Each row of a before or after table is a point. One or more steps were done to the points. Then noise was added and the rows were shuffled. The steps act on columns, c1 being the first. What was done? A step turns or swaps two columns, mirrors them in a line or flattens them onto one, adds a multiple of one to another, or multiplies or shifts one. Angles are multiples of 10 degrees, from the lower column toward the higher: turns from -170 to 170, lines from 10 to 170 but not 90. Use the fewest steps. Two steps may share a column if one is a turn and the other turns, adds or multiplies; they go together, in the order done. Otherwise the lowest column goes first.

Before:
[[ 29   6  36]
 [  7 -25 -10]
 [ 11  -9  23]
 [ 29   0  39]
 [ 35 -22  -1]
 [-16  59  -3]
 [-77  39 -13]
 [-11  20 -13]]
After (8 x 3):
[[-10  21 -31]
 [-77  41 -34]
 [ 31   4  90]
 [ 36 -25  -3]
 [ 29  -2 100]
 [  8 -24 -24]
 [ 12  -9  57]
 [-19  58 -10]]
Steps: multiply c3 by 2.5

Before:
[[ 29  48  31 -77 -44 -20  34  12]
 [ -9 -11  -7   7 -16  46 -15 -49]
 [ 14  78 -12  -9 -25 -31 -52 -44]
 [-30  33  29 -39  30 -18   1 -49]
 [ 46 -22 -21 -10  -9  46 -83  48]
 [ 25 -20  22 -35  29 -44   6 -49]
 [ 17 -29  46 -31 -21 -25   6  51]
 [ 12  59  -9  51  31  22 -13  29]]
After (8 x 8):
[[  15  -29   45  -72  -22  -25    7   50]
 [  31   49   30 -118  -44  -20   35   11]
 [  45  -22  -21  -51   -9   46  -84   49]
 [  -9  -11   -8  -33  -15   45  -16  -48]
 [  11   59   -9   12   32   22  -12   29]
 [ -28   33   29  -78   30  -18    2  -49]
 [  24  -19   22  -74   29  -44    4  -48]
 [  16   77  -11  -49  -26  -32  -52  -44]]
Steps: shift c4 by -40

Before, 9 rows:
[[-22  28  -9  -3  25  26 -17  29  -1  21  48]
 [-38  11 -41   2  22 -13  13 -16 -17  53  54]
 [ -4  15 -66  -6  13   5 -52  17 -10   9  23]
 [-16  -1  28 -22 -63 -28 -24  27  21  36 -16]
 [ 58   2 -13   2 -52  27 -22   9  43  33 -21]
 [ 45  21  31 -37 -17 -55 -16  53  50  10 -55]
 [ 28  27 -12  58 -66  -1 -27   1  71 -11 -33]
 [-39  31 -26 -11  51 -10 -52   7   7  71  45]
 [-38  44 -19  17  -3   9  -7   4 -31  62  -3]]
After (9 x 11):
[[  44   21   31  -36  -16  -73  -15   52   51   10  -56]
 [ -36    9  -42    0   21  -91   12  -18  -19   52   53]
 [  -3   15  -66   -6   14  -11  -54   16  -10    9   23]
 [ -17   -1   28  -22  -60  -82  -23   25   21   35  -14]
 [ -39   46  -21   15   -4  -85   -8    1  -30   62   -2]
 [ -20   29   -9   -4   25   -8  -19   31    0   23   49]
 [  27   28   -9   56  -66   17  -27    2   69  -11  -32]
 [ -36   30  -27   -9   51 -117  -51    7    8   71   47]
 [  59    4  -16    0  -55  -24  -20   10   43   32  -23]]
Steps: add -1.5 times c10 to c6

Before (11 x 18):
[[-58 -53   1 -51   4  43  12  48  -7 -41 -30   7   3 -23 -39   7  -9  -3]
 [ -1 -10 -26  30 -15 -21  69  36  13  29  64 -51  24  32  25  70  40 -31]
 [ 17 -46 -38  23   7  16  44  15   4  58  78 -39  47  12 -19  93  29   4]
 [-47 -74 -33 -26 -10   2  47  -4  25 -45  33  10 -20  22 -22  17 -11  27]
 [-35 -35  -2   8  23   5  46  36  38 -59 -11  20  29  12 -70  21 -30  -1]
 [-71 -21 -14 -28   4  -9 -16  13  49 -56 -12  -5 -20   9 -65  37 -10  11]
 [  3  42  18 -56   6  97  11 -51  17  11  40  31  54 -61  -4   8  29 -53]
 [ 15  22  47 -51  16  94 -15 -58 -35  33  64  24  33   1   9  20   6 -79]
 [  6  -2  -2 -39  37  61 -25  24  42 -34 -60  78   6 -22 -13  -6 -15  -3]
 [-12 -26  12 -34 -30  24   0  25  44 -61   6   3  16  32 -56  -4  13  36]
 [-50 -45 -17  18 -13 -39  27  -2  -6 -47   3  -5  32  25 -36  30  22  56]]
After:
[[-47 -43 -19  16 -16 -21  12  13  -9 -46  28  -7  32  30 -35  31  22  56]
 [-12 -27  12 -31 -32 -18  15  11  24 -59 -42   2  14  33 -53  -5  14  35]
 [-48 -70 -34 -32 -12 -14  19  22  39 -45  -5   7 -18  18 -14  19 -12  25]
 [-75 -22 -13 -26   3 -43  -2   1  -2 -57 -29  -7 -25  10 -66  34 -11  10]
 [ 11  19  47 -52  15  88 -36 -47  76  32 -26  23  34   6  10  20   6 -79]
 [  5  42  16 -56   7  49 -19 -27  66  10 -64  32  57 -65  -7  10  32 -53]
 [-37 -33   0   5  26 -23  36  42   2 -59 -33  22  28   9 -74  21 -31  -3]
 [ -2 -14 -29  27 -14 -24  47  53  59  25  29 -45  23  32  27  69  41 -34]
 [  8  -5   0 -37  36   2   3   0 -34 -33 -89  77   7 -19 -18  -7 -12  -2]
 [ 20 -46 -36  26   6   7  25  30  77  62  10 -41  48  11 -19  90  33   6]
 [-60 -55   3 -47   5  33  24  31 -16 -40 -36  10   5 -22 -37   7 -10  -4]]
Steps: turn c6 and c9 by 50 degrees; turn c9 and c11 by -70 degrees; flatten c7 and c8 onto the line at 50 degrees

Before, 14 rows:
[[ -22  -42   -1   -3   31    2   12   36   63   36   14   14  -25  -34
     9   58   30  -35   45   19   -2  -25   -7   15    9   30   -3   39
    48  -26   16   -8]
 [  10  -79  -27    8  -12  -19    5   30   18    2  -15   45  -50    5
    32   18   27  -30    3   31  -20  -27   29  -30   45   21  -41   32
    25  -20   18   14]
 [  16 -104   22  -17    6  -16    3   13   18   50   14   20  -12    0
     6   52  -10   -4  -17   32   21   12  -19  -19   21   24  -17   16
    57   -3   23   35]
 [  -4    7  -37  -28  -23   50  -28    8  -40  -39   22  -16  -35    8
   -56   75    9   -9  -30   -8   12   -1   12   49  -12  -17   19    2
     3  -27  -15   28]
 [  27  -15    1   76  -29   17   36  -47  -41   47   14  -36  -10  -56
     7   15  -10    3   26   -1   38   20  -15  -11   21   -6   -4   35
   -27  -42  -15    9]
 [  -2  -68   -4  -19   23  -56    8   19   24   25    0   23  -27    6
    20    2   19  -32   11   22   -5  -16   29   27   16  -13   53   38
    70  -38   17  -31]
 [ -27   31  -14   59   -2   25    4  -32  -44   45  -49  -36   17  -33
    -4   11  -49    8   45   -3   25   44  -14  -20   45  -14  -29   37
     2  -15   -4  -23]
 [ -18    5    0   41  -54    5   64  -26  -69   65  -39  -17   30  -75
    17    5  -42   -5   55   32   -4    0   -8  -23   40   33   17   69
    33  -24   -9   -4]
 [  24   19   21   48  -31   25   54  -17  -27   42  -61  -52  -19  -13
    13  -12   -2  -11   16   33    0   40  -11  -26    6   10   10   81
    18  -14   -3   17]
 [ -40   15   -2  -21  -22   27  -11  -39   -5  -22    7  -30  -25   31
     7   91   26   34  -25  -66    1  -25   12   26    5    5   24   -1
    15  -42  -11   10]
 [ -52   37   38   27  -19   37  -10   -4  -21  -36   64   14  -50   27
    -9  121  -14   20  -70  -32  -15   -7   53    9  -42  -32   -9   -6
    20  -46    3    4]
 [  -6  -72  -35  -39   15  -13   29   24   22   30   -1    9   -5    3
    47   45   -1  -27  -11   30    2  -27  -20  -17  -16  -37    8   43
     7  -17    7   28]
 [ -12   28   30  -38  -23   34  -26   24   -2    0   45   18  -41   24
   -31   65   41   19  -44  -13  -32  -26    0    8   10  -45   -1  -36
    11  -62  -22    1]
 [ -24    7   11  -40  -34   54  -44  -54    1  -12   55   25  -32   24
   -45   82   25   -7  -47  -26  -35   14   28  -17  -37  -22   19    6
   -16  -40    5   -1]]
After (14 x 32):
[[ -27   31  -14   59  -32   26    5  -32  -44   44  -49  -19   17  -34
   -30   12  -49    9   46   -3   24   44  -14  -19   46  -14  -30   36
     2  -15   -4  -23]
 [ -40   15   -2  -22  -41   26  -11  -38   -5  -22    7  -25  -25   31
   -19   91   26   35  -24  -65    2  -25   12   26    5    7   24   -1
    15  -42  -11    9]
 [ -13   29   29  -39  -30   34  -27   24   -2    0   45   35  -41   24
    -6   65   42   17  -44  -13  -32  -26    0    8    8  -45   -1  -36
    12  -62  -23    0]
 [ -52   37   39   28  -15   37   -9   -4  -22  -36   64   16  -50   26
     5  121  -14   21  -69  -32  -15   -7   51    9  -42  -31   -9   -6
    19  -45    3    4]
 [ -22  -42    0   -3   47    2   12   36   63   36   15    1  -25  -35
    17   58   30  -35   44   20   -2  -25   -6   15    9   30   -3   38
    48  -26   16   -7]
 [  10  -79  -25    8   42  -19    5   30   17    1  -15    4  -50    5
    55   18   27  -30    1   31  -20  -28   29  -30   45   21  -41   32
    25  -19   18   14]
 [ -25    7   10  -40  -44   54  -44  -54    1  -12   56   51  -32   24
    -9   82   26   -7  -47  -25  -35   14   29  -17  -37  -22   19    6
   -17  -40    5   -1]
 [  -2  -67   -4  -18   54  -57    9   19   24   24    0   -1  -26    5
    31    2   19  -32   11   22   -5  -17   31   27   16  -13   52   38
    70  -37   17  -32]
 [ -18    5    0   42  -55    5   64  -27  -70   64  -40  -23   30  -73
    -2    6  -43   -5   54   33   -5    0   -7  -24   40   34   18   69
    33  -23  -10   -4]
 [  23   19   22   47  -63   26   53  -17  -27   42  -62  -42  -19  -12
   -31  -11   -1  -10   17   34    0   40  -11  -25    7   10   10   81
    17  -14   -2   17]
 [  28  -15    1   76  -52   17   35  -47  -41   48   14  -29   -9  -55
   -23   16  -10    3   25    0   38   20  -15  -11   21   -6   -3   35
   -28  -42  -15   10]
 [  17 -104   22  -18   25  -16    3   13   17   50   12    8  -12   -1
    19   52  -10   -4  -16   32   21   14  -19  -19   21   25  -17   16
    56   -3   24   36]
 [  -4    7  -37  -27  -71   50  -28    9  -41  -38   23   31  -34    8
   -48   75    9   -9  -29   -9   11   -1   12   48  -12  -18   19    2
     3  -28  -14   28]
 [  -6  -73  -36  -38   52  -13   28   25   23   30   -1  -29   -5    3
    36   45    0  -27  -11   31    2  -26  -20  -17  -16  -37    8   44
     7  -17    8   28]]
Steps: turn c12 and c15 by 50 degrees; add 1 times c15 to c5
